Each wall is flat, endless, passes through zero and stands at right angles to its row. A trip goes straight from one point to another. Which walls does it cross, in order?
In the rows, zero is written as 128.

Walls:
(1): [159 118]
(2): [118 174]
(3): [149 152]
(4): [162 107]
(5): [117  69]
(6): [ 84 103]
(7): [122  88]
(8): [117 137]
(9): [ 90 165]
(10): [ 83 153]
(11): [107 193]
Trips:
[162  84] to [115  81] => 6
[109 182] to [124 143] => none
[ 87 149] to [102 145] => none
[ 48 118] to [78 97] => 2, 11

Walls:
(1): [ 81 117 150 139]
(2): [158 132 170 106]
(3): [173 131 122 216]
(4): [114 131  89 135]
(5): [141 151  89 177]
(6): [107 139  70  75]
(7): [ 55  51 119  96]
(8): [116  65 112 115]
(9): [142 129  65 158]
(10): [105 169 209 197]
(11): [143 172 148 130]
(12): [141 123 100  89]
Trips:
[143 153  69 149] to [126  52  86  52] => 11, 8, 7, 3, 5
[137  94  76 177] to [128 124  82 115] => 6, 12, 3

Walls:
(1): [ 95 133 132 156 126 138  65 155]
(2): [113 130  34  93 132  86 179 130]
(3): [105  96 172 116  57  83 151 108]
(4): [130  67 194 142 147 116 133 151]
(5): [ 66 176 155 187 178  87 123 171]
(6): [126  72 162 126 139 199 137 146]
(7): [146 189 147  92 147  39 116 122]
(8): [103 165 134 135 147 158 169  54]
Trips:
[ 93  88 136 140 143 150 121 148] to [ 96  76 126 157 144 172  97 183] => none
[ 97  98 119 110 154 116 162 105] to [201 141 142 152 122 168 166 182] => 3, 8, 2
[104 120 143 167 135 188  78 165] to [143  57  95 106 150 127  94 177] => 5, 2
[152 159  97 130 155 138 155  99] to [118 114 162 175  82 151  66 138] => 7, 2, 1, 6, 5, 8, 4, 3
[111 146  99 151 122 166 132 135] to [165 134  42 145  70 130  54  68] => 5, 6, 8

Walls:
(1): [126 168  88 117  95 120 148 165  92]
(2): [146 127 225  94 156  76 117 180  97]
(3): [110 107 132 135 111 127 131  82  55]
(4): [ 36 122 181 133 129 128 160 126 137]
(5): [115 149  72 143 153 190 151 111 108]
(6): [104 101 138  90 171 127 165 149 175]
(7): [154  72 105 132 135  86 122  92  89]
(8): [ 92 114 119  97  89 208 106 125  92]
(9): [205 109 147  86 128 171  96 159 194]
(10): [125 177 103  70 139 170 150 157 129]
Trips:
[104 149 148 130 157  66  84 129 142] to [155  81 141 166 122 151 172  77 176] => 9, 2, 5
[ 88 174 104 134 140 163  80 114  87] to [116 127 156 134 134  64 167  54 133] => 7, 10, 1, 8, 5, 2, 6

Walls:
(1): [154 140  83  80 130 140 170 133 127 149 241 137]
(2): [146 116 111  94  70 174 157  77 167  99 124 138]
(3): [153 130 129  94 103  70 127 184 134 147 186  82]
(4): [ 67  67 155  88  83  88 142  94 105  88 148 155]
(5): [187 158  80 155 137 182  86 121  93 124 147 120]
(6): [137 136 177 119  97 128  69  85  74 186 172 164]
(7): [140 172 151  81 116 114 139 166 124  82 183  95]
(8): [182 128 165 150 142 107 146  91 160 129 102 117]
(9): [149  84 119  53 108  82  92 101 169 102 162 100]
(10): [152  93 121 123 108 139  83  70 127  94 119 154]
(11): [129 159 154 121 179  96 138 141 107 145  86 139]
Trips:
[ 99 121  61 121 179 129 157 121 142 187 146 181] to [195 122 128 139 155 186  96 150 126 143 165 119] => 5, 6, 11, 3, 10, 8, 7
[110 110 163 130 104 130 168  95  69 185 157 154] to [ 90 146 178  91 168  76 159 132 173 198 150 126] => 3, 8, 7, 9

Walls:
(1): [148 131 132 133 185 154 146 132 134 102 116 201 142 145 102  99 225 111]
(2): [197 135 164 139 120  96 159 160 158 157 109 141 100 148 133 147 101 141]
(3): [156 112 152  93  94 104  57  58 115  13  95 115 125 122 162 129 132  82]
(4): [118 166 110 155 102 116 113 153  96 156 150 122  94 154 134 146  92 100]
(5): [ 91 106 170 193 174 124  87 153 166 151 147 123 134  90 136 163 134 174]
(6): [119 144 100 130 132 232 195 154 116 128 116  89 122 175 121 124 138 141]
(7): [117 151 177 135  85  74 107 200  88  91 170 166 116 138 172 139 130 125]
Trips:
[117  80  50 137  58 164 116 104 165 163 107 149  92 187  77 176 150 202] to [107  96 104 207 136  64 101 155  83 180 134 132 180  91 120 108 138 139] => 5, 2, 6, 7
[122  88  85 109 148 113 119 119 110 150 114 193 144 178 215 143 134 187] to [ 83  59  86 168 160 121 100 168 162 168 107 145 109 122  75 113 174 146] => 2, 7
[122 107 100 131 127 112 151  85 171 166  99 169  41  81 152 169  75 114] to [116  87 155 118 125 100 112 117 185  90 127  54 137 123 112 122 160 121] => 3, 4, 2
[ 81  90 110 175 169 126 163 125 136 132 139 104 144  78 152 100 112 152] to [ 88 182 139 167 123 142 176 124 156  75 130 110 173 117 178  58 120 180] => 7, 1
[108 137 127 121  72 140 153 107  92  86 100 164 120 172 112 152 145 206] to [138 132 135 146 105 135  90  94  80 117 184 100  93 140 163 119 136  34] => 4, 1, 6

Walls:
(1): [144 126  44 229 155 186  76 145 126 137 140 110 158 117 149 117  78 132
 100 172  88  92 191 132]
(2): [164  83 207 171 203 145 209 181 112 132 109 151 142  86 150  97 111 127
 161 126 152  66 140 137]
(3): [114 126 122 146 142 183 130  86 155  82  99  85 161  54 118 145  60 103
  97 119  92 103 108 156]
(4): [140 193 109 135 120 146  86 139  26  90 138 146 115 164 120 195 120 185
  84 154 129 103 100 127]
(5): [159 130 148 133  72 170 122 171 111  74 176 116 109 119 194 178 184 157
 102 133 124 107 159 105]
(6): [ 82 127 133 129 158 189  82 142 112 123 183 145 105 102 165 129 103 168
 126 159 116  69 181  84]
Trips:
[114  94 157 122 156  28 117 155 154 149 126 134 165 119 108  88  92 110
 138 137 139  74 120 154] to [159 168 193 132  71 200 157 167 149 150  79 120  78 123 144  48 169 163
 131 202  74 146  94 102] => 5, 6
[ 95 157 124 130 139  89 209 146 125 152 114  94 114 155 157  97 146  80
  53  67 177 167 117 150] to [148  97 127 147 144 102 143 101 108 122 118 157 142  94 176 196 149  87
 167 107 198 105 154 136] => 5
[121  94 143 217 163 170 172 188 125 136 141 135 109  39 130 102 147 163
 125  59 164  99 100 170] to [152 140  99 103 141 162 121 200 127 160 134 125 120 109 133 135  81 154
 153  56 179 121 185 161] => 3
[ 98 165  96  97 106 112 114 177 141 195 141 110 138 118 123  76 111  71
 174  99 143 144 195 106] to [160 138 123 100  58 101 106 182  86 119 146 104 126 148 139 117 132  77
 131  44  86 121 137 193] => 6, 1, 5, 4
[138  91 118 156 161 150 150 163 188  90 100 113  68 113 161 167 186 132
 139 156 187 117  77 178] to [133  94 137 107 112  88 171 143 106 188 135 152 131 163 201 178 155 110
  85 130 182 143 166 122] => 3
[193 100 166  99 150 133 190 172 119 209 151 155 173 105  80 107 148 112
 159 156 115 152  69 145] to [110 105 207  89 110 200 178 149 130  98 131  85 174 152 170 104 124 206
 192 198 143 132 171 162] => 5, 6
[115 131  89 175  81 188 171 138 161 121 160  49 179 126 160  80 171  71
 166  79  44 168 125 129] to [116 175 114 128 112 165 131 126 110 124 158 115 108 168 120 106 155  95
 176 165 150 128 165 130] => 3, 6, 4
[102 156 104 131 123 153  89 152 147  99  89 120 118 153  84  86 118 164
 115 142  67 118 151  84] to [152 112 134 162 137 171 199 106 153 179  71 165 101 160  85 132 147 134
  96 119 100 138 121 157] => 6, 4, 2, 1
[113 156 155 115 141 108  46  99 112  83 112 156  72 169 123 140 133 194
  75 202 138  79 187 157] to [163 127 101  63 105 131 120 175 156 104 145 143 150 154 130 140 141 121
 135 181 163 159 103 137] => 1, 6

Walls:
(1): [124 122 134 101 143 185  60 113 168 138 148 143 113 188 134 119 137 191
 165 141  82 150 132 128 182 141 162  90 122  78 114 155 119 104 152  97
  91 145 145 141  78  97 131 111 123 115  96 211]
(2): [ 96 186  86  44 104 172 136 143  85 137 132  45 163 131 124 157 147 166
 164 140 154 103 143  45 119 127 134 119 115 112 117  37  88 147 169 156
 149  62 106  51 102 143 108 162  66 106 108  82]
(3): [112 121 138 155 100 117 128 134 112 149 146 146 160 198  95 106 136  57
 120 182  79 124 131 151  77 133 119 146 184 194 106  85  92 175  84  96
 106 188 149 142 138 171 110  68  87 128 113  53]
(4): [193 109 132  77 113 117  62  58  80 128 178 125  48 179 196 177 133 125
  92 142  98 100 147  99  89 141 116 131 147 134 212 157 109 168 109 108
  93 115 137 173 155 114 164 160 115 163 110 149]
(5): [103 137 112 203  74 106 179 119 118 202 146 110  85  75 166 124 111  93
 152 168 156 106 110  98  83 136  69  84 136 164 188  97 204 123 138 106
 143 103 125  93 112 132 138 133 147 153 145 162]
(6): [114  49 159  97  71 130 119 122  93 168 135  78 120 106 121 161 117 129
  92 160 205 150 164 182 127 163 113 213 111  86 138 150 146 122 142 138
  83 165 149 131  94 144 161 123 110 136 114 112]
(7): [ 42  78 174  97 137 149 207 126 123 180  70 148 116 141  59  93 113 115
 164 123 150 108  79 142 158 105 120 154 149 136 137 189 114 161 194 102
  73  82  67 147 144 168 128  92 155 135 162  78]
(8): [103 123 192  71 163  76  74 132  75 136 143 115 140 129 158 187  87  38
 170  87 219 132 102 128 147 174 143 141 138 146 171  44 197 136 146  87
 106  60 142 167 104 159  77 110 147 120 187  89]
Trips:
[157 125 119 146  75 127 170 168 118 136  82 165 194 143 125 115  80 141
 117 125 179 103 155  94 120 105  82 146 178 135 128  92  97 100 116 164
 186 115  46 111 124 144 153 103 162 126 100 175] to [ 93 182 125 118 132 126 171 157 196  85 108  44  89 130 102 222 128 139
 178 152  71  83 141 123 138 107  95 135 153 130 123  79 139 135  74 216
 185  63  71  96  67 131 162  99 191  91 158 177] => 7
[115 107  73 118 129  68 119 130 148 104 135 187 116 138 112 108  60 138
 117 133 106  92 136 162  99 120 113  70 124 109 153 113 135  43 143 160
 106 162 180 136 119  60 186 139  94 100 149  99] to [138 148  58 112  92 175 108  96 126 102  74 184  67  76 116 242 152  96
 129 164  92  88 208 181 118 120 172  64 185  71 127 154  78 157 172 181
 119 101 125 143 143  79  73 119 108  88  87 176] => 5, 2

Walls:
(1): [136 104 123 139 111  94 124  86 170 137  93 181 103 149  81 108 146 104
 148 117  94 118 103 150 136  87 142 146 145 121  80 142 145 134 132 120
 159 110 133 184 131 115 187 110 139 119 127 122]
(2): [153 141 162 113 160 119 185 104 113 109 172 114 128 132 119 109 140 121
 187 166 157 139 149 116 103 141 135 136 155 150 114 154 111 112 167 131
 108 108 112  77 137 152 119 153 144 170 166 112]
(3): [124 135 111 114 156 143 144 136 139 134  68 132 163 131 115  95 133 147
 130 133  80 147 156 168 130 137 139 104 134 116 163 113 121 173 132 128
 147 142 120 150 124 111 210 137 124 163 154 126]
(4): [110 110  75 108 128 198 104 133 119  99 131 128 122  88 149 114 148 100
 112 173 198 100 153 119  93 138  77 158  87 116 151 151 125  80 107  79
  77 165 153 148  92 154 108  92  74 136 107 158]
(5): [144 143 101 168 105  80 146  93 177 155 127 117 111 133  80 118 136 126
 122 110 140 137  96 112 142 184 147 128 129 137 168 117 124 131 149  87
 101 109  83 108 154 150 142 124 123  96 121 136]
(6): [124  84 170 126 159 144 122 103 138  93 119 123  97 136 132 134 113 132
 102  96 127 109 159 126 138  98  96 131 156 128 110 141  86 172 157 123
 142 125 115 111 145 115 107  66 153 137  97 133]
(7): [175 144 125 104 133 143 170 142 135 140 114 141 144 166 143 143 166 149
 101 117 104 129  94  86 123 123 111 157 131 129 145 105 120 108 134 130
   7 145  89 143 129 127 150 130 109 115 194 118]
(8): [175 133  93 167 143 155 111 142 103 130  82 125  99 144 152 116 145 115
 145  87 167  81 134 152 139 159 179 183  97 147 149 195  96 170 135  87
  97 100 106 126 163  56  76 175 141 143 146 127]
(9): [103 140 102 156  75 134 148 144 137 111 127 143 105 135 133 130 116 156
 116 125 129 125 109 110 176 134 145  95  45 161  89 146 131 125 112 154
 100 157 102 168 128 136 107  97  72 156  91 135]
(10): [ 72  95 134 113 122 127 173 101 130 112 130  93 102 129 134 119 113 163
 123 183 129 131 176 117 142 177 109 138  94 140 174 163 196 108  79 143
 151 156 159 194 116 178  56 138  94 133 119 108]
Trips:
[143  89 127 118 126  97 111 144  97 143  99  94 121  69 114 113 130 149
  79  78  95 168  71 103 201 129 121 112 118 112 139 127  92 134 152 163
 107 110  97  87 139 135 170 102 124 132 179 169] to [153 140 142 137 140 110 100 129 105 130 128 157  66 140 166 109 126 176
 110 176  53 154 127 129 118 127 120 129 163 118 147 147 130 136 103  84
 114 111 156 144 197 152 126 140 148 162 137  82] => 9, 1, 8, 2, 10, 5
[135 152 122 157  97 110 128 186 174 116  74 164 176 131 195  95  92 124
 147 117 125 188  77 108 123 106 151 189 168 159 206 154 130 134 140 141
  71 171 120 160 129 118 140 119  76  78 126  93] to [138 135 112 108 175 131 137 193 112  68 152 138  88 149 194 143 121 111
 153 145 128 113 177 146 150 132 150 167 182 126 190 139 114  73 171 129
 131  75  90 164 152 151  95 145  77  95 121 154] => 1, 10, 9, 3, 2, 5, 6
[112 156 127 107 126 111 148 145 124 177 126 119 178 119  99 141 108 171
  91 108 118 107 144 119 143 151 139 154  74 160 112 149  96 161 124 143
 174 154 147 116 118 204 180 111 151 161 138 104] to [130 138 114 103 160 165 121  98 143 105 124 144  88 114 209 147 115 153
 176 107 140 129 135 127 123 102 168 126  73 120 138 171  92 140 128 160
 128  92 155 123 123  69 152 147 121 120 138 151] => 5, 8, 10, 6, 2, 4
[145 134 134 162  96 124 136 133 111  86 148 164 128  96 119 171 118 102
 160 132  95 147 120 162 130 165  64  87 121 104 141  95 126 113 139 147
 136 101 108  77 156 146 139 131 121 149 132 122] to [ 77 116 142 142  73 124 149  76 121 113 110 159 154 121 110  59 118  77
  77  89 130 158 108 187 131 103 165 137 125 123  84 128  85  97 121 100
 155 143 115 150 106  81 108 189 112 117 172  79] => 3, 1, 9, 2, 8, 5

Walls:
(1): [171  85 156 116  97  72 161 112 112 130 153 147 136 193 119 150 124 112
 123 123 157 174  97 161  80 166 142 130 132 155 134  93 121 146 154 110
 170 119 149  26 122 194 171 164 129 115  91  78]
(2): [193 112 140 182 124 163 135 137  81  91  92 103 150 197  53 149  62 176
 156  92 176 214 144  75 122 130 116  95 187 181 132 126 114 137 133 116
 213 186 118 175 129  86 110 179 115 117 117  76]
(3): [157 132 168  78 180 126  55 189 192  91 140 160 116 139 203 140 136 115
 138 134  82 141  76 162 125  70 160 159 164 132  92 147 145 129 164 129
 187 101 140 114 123 174 178 102 178 124  99 155]
(4): [125 102 202  54 136  56 140 130  41 149 142 117  64 120  55  77 109  92
 133 114 101 118 107  88 145 168 110 149  89 155 110 183 120 124 119  81
 122 111 110  99 116 125 118 143 134 130 131 131]
(5): [ 75  65  91 113 120  85 119  65 142 112 193  98 180  77 114  98 129 145
 106 140 149 148 185 170 131 112  59 165 169  77 126 127 205  49 165 116
  91 129 103 144 104 106 152 104 138 130  81 188]
(6): [172 122 131 112 160 169 140 115 112 182  78 145 126 149 105 156 118 135
 147 195 119 145  88  56 144 117 188 195  91 110  44 159 108 104 114 113
 136 102  49 170 203 158 139 124 105  97 118  78]
(7): [189  80 145  54 119 134 102 166  69 189 141 119 170 133 111  93 173  84
  64  95 225 136 137 118 142 141  95 134 193  55 199 134  35 125  87 134
  70 123 123  92 138 133  64 136 101 129 154 123]
(8): [147 138  73 153 128  91 114 127 134 143 146 118  59 115  99 118 158  65
 136 173 158 120 105 122 150 127 111 107 190 173 143 150 142 183 119 114
 158 187 175 178 186 183 111 136 124  90 113 111]
(9): [117 143  98 111 178  96 143 161  96 120 142 160  96 117  26 138 117 107
  89  65 117 148 103 131 110 165 129 109  89 140 127 105  90  97  81 198
 127 112 141 175  73 137 134 134 132 208  85  16]
(10): [156  43 113 163 118 190  93 151 147 122 179  68 150 116 160 126  88 179
 128 169 128  64  85 196 109 170 171 117 113 152 144 115  81 130 108 163
 168 136 103  91  90 190 120 121 156  89 139  68]
Trips:
[151  89 136 145 143 155 134 124 220  93  94 137  96 125 181 130 140 122
 118 137 131  87 114  96  70 107 147 128 114 193  99 213  98 127 104  87
 108 136 148  96 128 103 130 157 219 147  61 138] to [156 176 199 174 189 134 166 142  69  75 133 101 114 172 126 161 125 189
 212 182  52 146 140 146 156 134 115  90 129 195 147 110 128  69 158 164
 171  91  84 157  79 175 125  78 110 125  39 111] => 8, 2, 9, 4
[153 147  79 136 147  96  98  74 101  74 151 144 133 136  87  77 148 158
 121 182 119  72 122 138 112 172 137 111 127 115 208 135 143 149 137 108
 132 162 119 124 103 142  95 106 101 165 105 104] to [118  96 160  86 122 125 113  62 137  86 166 138 112 162  80 116  96 122
 185 160 164 103 195 126 171 103 157  80 116 132 145  93 158 139  97  93
 161 135 103 146  41  94  69 115 112  62 140 170] => 2, 1, 7, 9, 8
